Each row of a before or after table is a point. One or more steps were done to the points. Then noise was added and the rows were shuffled. The steps act on how far a point lies along the listed directions, d1 being the first. What was done? A step turns or swaps two directions, mirrors them in a line or flattens them onto one, adds a multiple of one to another, or multiplies one. Angles are multiples of 10 degrees, from the lower direction toward the higher: turns from -170 to 170, lines from 10 to 170 but not 90. Use the fewest steps. Two steps may share a direction if one is a turn and the other turns, adds or multiplies; they go together, in the order done. Otherwise the lowest direction goes first.

Directions:
(1): [-53 -16]
(2): [ 16 -53]
Before (14 x 2):
[[-60 -36]
 [-66  -5]
 [ 67  18]
 [  3 -10]
 [ 26  23]
 [ 29  31]
 [-43 -29]
 [-57 -50]
 [-40   5]
 [-22 -42]
 [-32 -56]
 [ -9  -3]
 [ -9 -79]
 [ 50  -1]]
After (14 x 2):
[[  8  -3]
 [-26 -24]
 [  4 -73]
 [ 21 -40]
 [ 19 -64]
 [ 55 -53]
 [-10 -74]
 [ 32  36]
 [  2  36]
 [ 34  64]
 [ -4 -16]
 [ -6  42]
 [ -9 -53]
 [-33 -52]]
Steps: turn d1 and d2 by 50 degrees

Directions:
(1): [ 60  25 -42   8]
(2): [ 14 -59 -24 -43]
Before (10 x 4):
[[-11  80  25  55]
 [ -2 -60 -18 -39]
 [ 43 -63 -60 -55]
 [  2 -98 -31 -49]
 [ 11  18 -22  11]
 [ 34   6  -2  -5]
 [ -1 -64 -11 -47]
 [ 17 -14  11 -23]
 [-16 -61 -39 -61]
 [  1  26 -10  15]]
After, 10 rows:
[[ 55  41 -34  17]
 [-24 -20  -1 -12]
 [ 46  52 -67   7]
 [-10 -22 -12 -14]
 [ 79   9 -78 -13]
 [-77 -38  55 -18]
 [ 76  40 -61  37]
 [ 28   9   4  -8]
 [ 48  35 -40  20]
 [ 21 -18   4 -22]]
Steps: swap d1 and d2

Directions:
(1): [ 12 -63   7  -1 -60 -58  30 -12]
(2): [-31 -62  32 -26  38  49  31 -31]
(3): [ 22 -46   5  43  40  -4   0  78]
(4): [ 34 -16  44  -7 -51  52 -57  11]
Before (11 x 8):
[[ 10  64  26 -11  40 121 -83  12]
 [  1  -9   8   5  32   4  14  -3]
 [ -3 -30   2 -14 -27   3  -4  10]
 [ -4  31 -29  20   1  -9 -33  -1]
 [ 14  99 -45  21  21 -10 -22 -11]
 [ 11 -24  15   5 -15   7 -18  31]
 [ 27   5   5  25 -55   0 -55  32]
 [ 34  26  38  25 -49  33 -58  15]
 [ -7  45 -39  12  17 -21  -2  26]
 [ -9  -9  24 -44  -4  23   2 -42]
 [ 22 -11   7  26   4  17  -1  11]]
After:
[[-35  61 -10   2  52  24  10 -33]
 [-22 -31 -14 -24  -6 -26  64 -86]
 [-50  32 -76  20 102 -60  73  -3]
 [ -1  10  -6  -6   6  26 -22  23]
 [  7  29 -12  22   4   1   1  -8]
 [-23 -20 -14  -7  -6  -5   7 -44]
 [  6 -27  18   6  45  11  13  33]
 [ 22   2  -7  11  -8 -24   3   9]
 [-12  41 -15  -5   1   5 -18  11]
 [-18  -9 -10 -26 -44 -25  23 -37]
 [-38  53 -17 -13  17  34 -11 -44]]
Steps: turn d1 and d4 by 110 degrees; turn d2 and d3 by 110 degrees
